Every row gives one point. Before rounding, the points of a table are all equally far from one centre. They may lie mostly on one side of it. Write the centre, to within rounding.
In the rows, zero is written as 128.

Points, 10 rows:
[[110 137  72]
 [161 176  53]
 [ 86 102 129]
 [147  65 145]
 [ 68 206 180]
 [199  96 223]
 [ 99  87 176]
 [105  86 128]
 [128  81 111]
 [130 107  79]]
Centre: [162 167 157]

Points:
[[110 185 202 111 137 116  94 190]
 [105 208 117 189  87 113  55 106]
 [146 197 148 154 133  63  47  86]
 [ 19 184 134 186 163  94 108 126]
 [ 90 156 156 229  94  70 114 117]
 [ 45 158 128 129 129 130 116  58]
 [165 130 108 164 144 115  33  93]
 [174 152 122 208 112  97  63  86]
 [149 212 137 195 101  94  52 132]
 [172 139 113 179 110  94  47 110]
 [133 136 132 216  74 127  76 109]
 [127 149 151 129 132  48  59  88]
 [ 97 175 178 140 102  75  83  65]]
Centre: [120 163 142 163 155 123 115 124]

Points (16 x 12):
[[111  55 181  81 152 180 137 168 109 194  66 157]
 [ 52  78 107 110 145 122 124 126 103 138  34 183]
 [ 18  56 118  95 134 149  89 212 103 122 102 142]
 [128  45 165 117 170 155 169 152 159 168  50  76]
 [ 73  23 127 124 155 161 138 157 137 161  84 164]
 [ 72  49 140  82  87 111 142 144 142 154  59 138]
 [ 65  89 208  77 117 105 135 168  92 194  79 118]
 [120  20 166  70 110 138 144 197 124 157  61 127]
 [ 97  29 162  78 118 133 137 141 106 156 111 169]
 [ 65 103 168  70 135 121 144 141 112 161 105 196]
 [101  52 145  79 204  95  39 165 129 192 106 119]
 [ 68  52 159  95 122 100  97 152 120 193  34 123]
 [ 72 109 118 124 151 126 155 163  89 215  75 188]
 [121  37 200 104 125  77 122 185 138 139  83 119]
 [ 97  27 164  97 120 104  98 164 137 165 110 158]
 [ 39  43 149  63 132  82 166 184  85 168  95  90]]
Centre: [112 107 116  94 165 123 122 175 101 140  92 102]

Points:
[[ 45 123  97 158 160 217 151 150 104 156  90  80 108  84 194 111 165 140
  193 194]
 [ 83  63  31 173  75 192 205 168 142 134 110  87 145 123 177  85 167 143
  146  82]
 [ 77  86  92 185 141 196 169 191 102 168  80 110 101 100  94  73 161 128
  182 139]
 [ 57  67  77 186 122 219 173 165  98 147 121  83  57  95 175  77 199 118
  181 157]
 [ 62 160  60 143  78 206 215 170  83 121  78 107 113  97 161  85 168 167
  155 139]
 [ 83  85  17 198 112 152 176 129 126 162  87 112 113 100 129  82 145  92
  199 150]
 [120 127  51 202 125 219 194 155 120 144  73 112 128 100 138 118 141 172
  119 172]
 [ 74  87  90 190 121 152 170 177 145 175  46 114 131 160 148  97 208 140
  144 190]
 [ 91 173  86 149  78 219 187 144 134 186  55 129 125  86 134  99 140 170
  165 159]
 [ 83  78  47 206 147 204 177 157 117 170 118  96 113 106 145  68 170 175
  138 138]
 [ 96 167  73 143 162 164 211 161 103 161 103 111 140 150 107  97 161 141
  166 142]
 [ 73  87  40 176 129 188 183 166 146 156  93 127 117  60 110  75 179 123
  165 198]
 [ 61 117  80 170 102 218 206 131  73 172  64 152  65 108 125 109 157 163
  184 150]
 [ 82 120  53 169 143 136 212 195 106 170 102 148 108 103 148 113 113 159
  173 137]
 [ 32  71  56 150 118 210 212 152 126 195 112  86  94  96 129  75 139 127
  177 169]
 [ 64 117  49 161 134 212 170 122  61 148  91 106 136 129 152  69 206  77
  180 155]
 [ 67  91 102 216 107 245 169 175 119 155  80  84 135  73 170 107 173  90
  153 140]
 [108 130  74 147 161 211 166 157 106 117 100  93  75  92 180  19 158 150
  159 156]
 [ 60  74  28 200  97 150 211 133 106 163 112 159 116 138 190  57 167 148
  177 163]
 [ 96  67  67 175 157 201 150 155 117 207  98 166  68  83 136  58 143  92
  160 149]
 [ 95 113  37 140 137 203 216 173  94 191 138 112 118 123 148 106 198 102
  170 189]
 [111  48  80 144 133 187 186 146 139 138  47 128 123  76 160 106 171 218
  131 146]
 [ 72 132 107 197  79 233 193 176 117 117 114 135 144 156 147  89 174 130
  168  87]
 [105 105 100 210 114 181 165 188 115 142  77  67 131 138 169 119 139 164
  147 143]
 [118  93  34 172 113 220 193 170 119 156 133  84  95 105 138 115 164 110
  184  94]
 [109  75  76 149 125 186 211 199 146 183  89 112  44 128 132 134 147 109
   97 134]]
Centre: [ 93  97 105 137 117 183 188 127 137 143 100 139 112 115 176  99 159 112
 146 141]

Points (27 x 24):
[[ 68  67  34 173  93 153  96 138 131 154  59 133  95 115 154 123 145 173
  111  91  53 155 146 152]
 [ 68  21 103 196  63 132 139 115 144 182 115 142 119  92  67 186  89 109
   76 114  20 171 123 212]
 [ 77  50  46 134 114 142 151 169 167 108 112 120 151 109 142 170 152 154
   57  83  69 124  93 164]
 [ 47  27 104 170  70 119 133 121 131 159  98 139 141  65 160 128 138 123
   56 140  21 174 152 182]
 [ 52  61 100 163 113 117 134 101 155 102  64 122  85 136 143 181  94 102
   93  79  64 145 123 177]
 [ 62  22  60 171 124  84 151 118 187 230  91 137 128 104 130 137 108 122
   79 111  34 171 158 144]
 [ 54  55  72 184 104 139 180  91 108 166  91 141 124  73 163 136 122 151
   92 126  42 201 179 220]
 [ 69  53  74 160  72 134 139 114 188 180  85 155  49 134 167 157 106 148
  128  93  75 154 176 183]
 [ 23  42  77 147  99 114 114  75 136 116  83 129 108 135 130 130 124 172
   73 105  63 173 167 192]
 [ 96  13  71 144  99 126 126 133 137 145 107 154  59  97 171 157  99 139
  124  84  62 164 143 178]
 [ 71  19  84 131 102 144 120 152 122 142 101  98  90  95 106 123 104 156
   98  73  27 184 141 165]
 [ 27  74  91 121 126 152 131  99 140 181  80 108 148 131 190 152 128 136
   79 112  61 138 149 196]
 [ 48  24  55 185 130 125 110 101 171 130  91 134 137 101 126 134  75 189
   94  74  43 153 159 176]
 [ 83  39 106 174 126 113 101  82 104 179  96 116  99 117 128 105 145  99
  100 113  36 185 134 206]
 [117  45  28 193 126 111 120 132 150 221  83 149  95  70 129 150 112 130
  159  72  72 124 137 179]
 [ 89  66  99 214  75 148 103 129 162 185  48 131 133 112 158 148 137 153
   92 115 107 128 122 215]
 [ 55  48 120 188  80 140 113 122 162 103  99 148 159 133  95 181 142 164
  113  76  11 114 170 203]
 [ 53  62  57 195  97 167 133  92 187 186  85 108 135  95 130  92 108 106
  100  90  14 166 146 164]
 [ 38  54 116 164  75 156 106 112 146 191  85 127 116 109 174 157  78 141
  127  78  42 152 135 189]
 [ 55  36  75 134  68 143 120  98 134 138  62 171  97 136 119 139 138 116
   93  89  44 196 141 163]
 [ 69  26  48 202  79 141 153  73 130 172 140 135  78  98  90 150 163 179
  115  83  51 157 131 171]
 [ 93  28  95 242  67 100 140 102 140 137  81 130 119 112 113 202 126 150
  103 123  70 140 149 167]
 [ 58  49  65 162  65  98 125  87 161 180 130 145  97 154 149 170  93 110
  110  58  82 191 168 173]
 [ 56  95  90 211 139 148 130  66 185 185 139 122 105 137  97 164 119  80
  119 118  74 214 125 188]
 [ 64  46  70 173 109 119 133  91 155 196 126 144 105 148 153 109 120  85
  157 107  20 155 113 185]
 [ 31  20  86 158  78  92  97 152 145 165  77 134  95 107 126 130  96 137
  113 120  33 123 157 197]
 [133  82  65 208 116 102  74 143 141 149  96 160 128  98 106  88  76 178
  100  55  38 184 167 168]]
Centre: [ 90 114  99 153 105 120 147 122 146 161 133 160 138  95  93 133 115 136
 108 112  81 135 151 168]

Points, 29 rows:
[[129 173 141 111  81 195 155 131  75 171 150 191 116  47  96 134  65 143
   78 132 195 104  89  88]
 [138 157  94 131   7 160  98 174 116 151  99 175  96  86 101  93  99 119
   90 126 194  98  60  49]
 [135 161  84 104  60 207 143 125 104 143 102 166 145 105 111 110 128 111
   72 117 176  87  99  25]
 [134 159  93 173  96 206 144 196  95 147  88 202 121 109 119 119  82 126
   81 100 189  70  73  81]
 [173 178 101 112  98 218  91 135  90 130 111 191 129 101  91 134 127 124
   85  86 168 110 130  67]
 [138 158 144 123 112 201 141 123  82 160 113 214 124  73 104 112  83 128
   98 103 132 144  63  38]
 [ 91 155 139 141  45 204 146 152 132 133 107 213 100 117  59 106 119  99
  123  89 154 106  62  64]
 [170 157  88 116  50 166 137 108 140 189  76 179 145 118  77 118 110 133
  100  92 148  92  94  67]
 [149 171  99 129  48 167  90 111 114 199 100 142 119  87  80 164 109 134
  110  92 171  65  95  66]
 [126 154 107 121  45 183 141 119  87 127  93 182  96  32  91 150  95 126
   99 118 125  65  84  63]
 [101 179 108 158  69 184 104 140  98 182  73 219 109 109  96 105 118 114
  128  69 206  87 101  80]
 [185 142 122 138  46 131 110 168 146 143 119 211 137  55  95 118 118 128
  126  92 133 136 114  33]
 [136 165 145 141  64 221 139 141  71 169  98 199 102  62  79 141 113 142
   85  84 128 112  84  62]
 [147 150 133 108 118 208 135 151  93 199 117 189 106 106  72 117  90 145
  130  86 146  70  84  41]
 [128 164 107 107  71 191 108 149 131 150 108 185 131 109  93 121  98 139
  121  46 115  99  66  49]
 [134 174  97  73  62 188  92 189  91 196  79 192  94  62  81 101 159 113
   97 108 161  98 117  80]
 [180 173  77 121  43 169 103 156 115 150  98 157 115 108 101 139  79 165
   78 106 159  97 103  60]
 [107 189 116 123  38 133 203 145 134 179 112 140 122 103  57 126  79  93
  100 111 125  64 125  56]
 [153 207 186 125  73 166 140 138 138 159 143 198  77  79  90 134  96 123
   67  83 187 102 112  67]
 [191 136 111 106 119 192 156 144 121 160 112 184 136 132  89 136 106 110
  103  97 143  73  89  31]
 [147 162 117 123  93 202 139 119 114 199 104 181 105  74  94 125 131 160
   76  80 147  83  45  85]
 [184 159 143 123  76 200 125 148 112 165 133 172 106  55  68  92 133  92
   96  74 131 146  74 109]
 [161 174 120  98  44 179 135 165  93 156  80 170  63  98  89 112  87 160
  121 100 157  95  76  37]
 [126 159 164  98  83 146 105 109 142 177  80 110 137 120  99 128  88 123
  109  97 116  91  53  81]
 [122 191 156  87  60 196 113 143  88 123 136 183  99  51  52 142 106 109
   85  91 148 106  80  50]
 [149 200 141 153  67 202 124 153 118 155 121 160  95  63  81  96  93 137
   62  92 166  91  90  41]
 [178 167  79 119  25 160 132 152  88 132 118 200  79 102 102 117 122 109
   86  77 139  69  61  57]
 [ 96 135 157 150  45 128 164 164  99 202 120 204 166  67  86 131  76 139
   92  72 133 144 107  99]
 [146 111 142  97 100 187  99 101  94 167 123 165 135 121 119 127  98 135
   57 107 187  96  79  78]]
Centre: [121 162 130 130  99 115 137 165  88 148 120 162 117 100  95 121 134 116
 104 116 153 104  98  91]

Points (29 x 24):
[[142 106  96  88 109 142 103  77  80 169 136 223  90 110 129 133 172 157
  191 113  71 124  88 131]
 [124 109  61 101  81 167 138 107  65 143 140 146  61 107 145 106 131 172
  203 111  81 121 173 137]
 [158  99 118  75  49 135 124 101  40 131  94 147  76 113 117 179 112 143
  135  85  87 121 114 207]
 [150  90  45 126  83 124 119  74  68 103 119 162 127  97 170 165 160 189
  202 101 102 148 110 196]
 [124 131  83  78  90 167 118  56  44 161 147 161  98 105 136 161 162 207
  201  86 105 137 145 206]
 [114 156  79  87 132 121 175  34  50 137 135 130 102 153 155 154 197 188
  153 121 100 127  73 208]
 [100 102 101 160  65 164 165 112  48 127  93 177  44  63 131 136 189 186
  165 143 126 149 146 189]
 [142 145  85 129  72 139 122  87  50 167 106 150  63  95 173 181 169 180
  203 111 146 166 133 150]
 [ 93 133 112 100 114 134 135  72  87 169 134 140  80  69 117 127 213 207
  144 106 116 115  74 207]
 [115 101 101  79 135 112 146 102  96 168  29 191  92 130 155 147 141 194
  143 115 145 100 122 190]
 [118 120 131 147  79 146 169  33  66 100 102 153  55 121 136 186 245 132
  124 132 137 138  88 155]
 [106  77  97  67 100 147 118  95  90 145  64 145  67  77 125 134 128 149
  185  79 160 129 182 195]
 [155 125 149  75  72 127 109  78  88 169 133 188  89 106 133 157 194 156
  110  94 123  79 113 144]
 [186  87 142 130  76  98 122  64  96  89  88 165  91  76 141 109 185 155
  168  93 150 130 124 174]
 [114 132 103 137 104 115 159  62  51 111  90 174  77  40 172 113 132 132
  153  92  78  58  91 183]
 [112 116 107  87  92 193 120  96  77 190 137 142  66 107  98 208 102 178
  165  89 123 131  53 199]
 [167 103 112 135 126 161 154  91 111 130 137 145  55  73 145 149 199 190
  189 130  87 160 147 153]
 [118  77  62 127  80 168 140  72  96 145  55 186  95 123 139 194 116 214
  200 107 114 151 134 150]
 [133  90  33  82  86 151 169  53  90 176  82 163  86 148 124 118 179 163
  150 133 116 143 104 169]
 [129 115  81 113 113 113 171  68  83 154 145 162  54 119  72 143 182 204
  137 135 130 154  76 110]
 [132 156 112 116  88 140 138  41  47 115 106 135  81  93 112 124 156 195
  206 107  97 107 149 249]
 [115 114  54 121  58 204 140  87  59 113  55 216 121 127  89 160 176 173
  201 113 132 144  86 184]
 [103 110  93 114 100 155 130 105  11 140  80 215 125 120 129 181 169 178
  212 111 162 150 136 159]
 [184  53  81 124  43 140 173 102  94 159 122 175 106 122 137 183 141 192
  167 128 120  93 110 166]
 [164  96 108 148  56 104 154  19  91 157  68 158 118 126 147 155 132 191
  199 110 145 150  91 149]
 [145  97  83 129  90 179 110  30  97 132  97 190  71 125 108 145 144 170
  204  92  86 179  65 206]
 [152 164 102  61  55 118 133  62  47 111 106 205 117 117 155 147 159 167
  204  34 117 145  81 183]
 [ 91 114  87  87  79  71 141  62  49 149 101 197  37 171 109 172 145 114
  186 119  80 143 102 165]
 [154 123  74 153  73 153 140  61  52 113  97 151 102  62 145 165 148 161
  197 108  66 140 119 130]]
Centre: [ 97 148 117 132  98 142 189  89 126 115 133 181 104 126 117 157 131 126
 171  91 139 126 117 179]
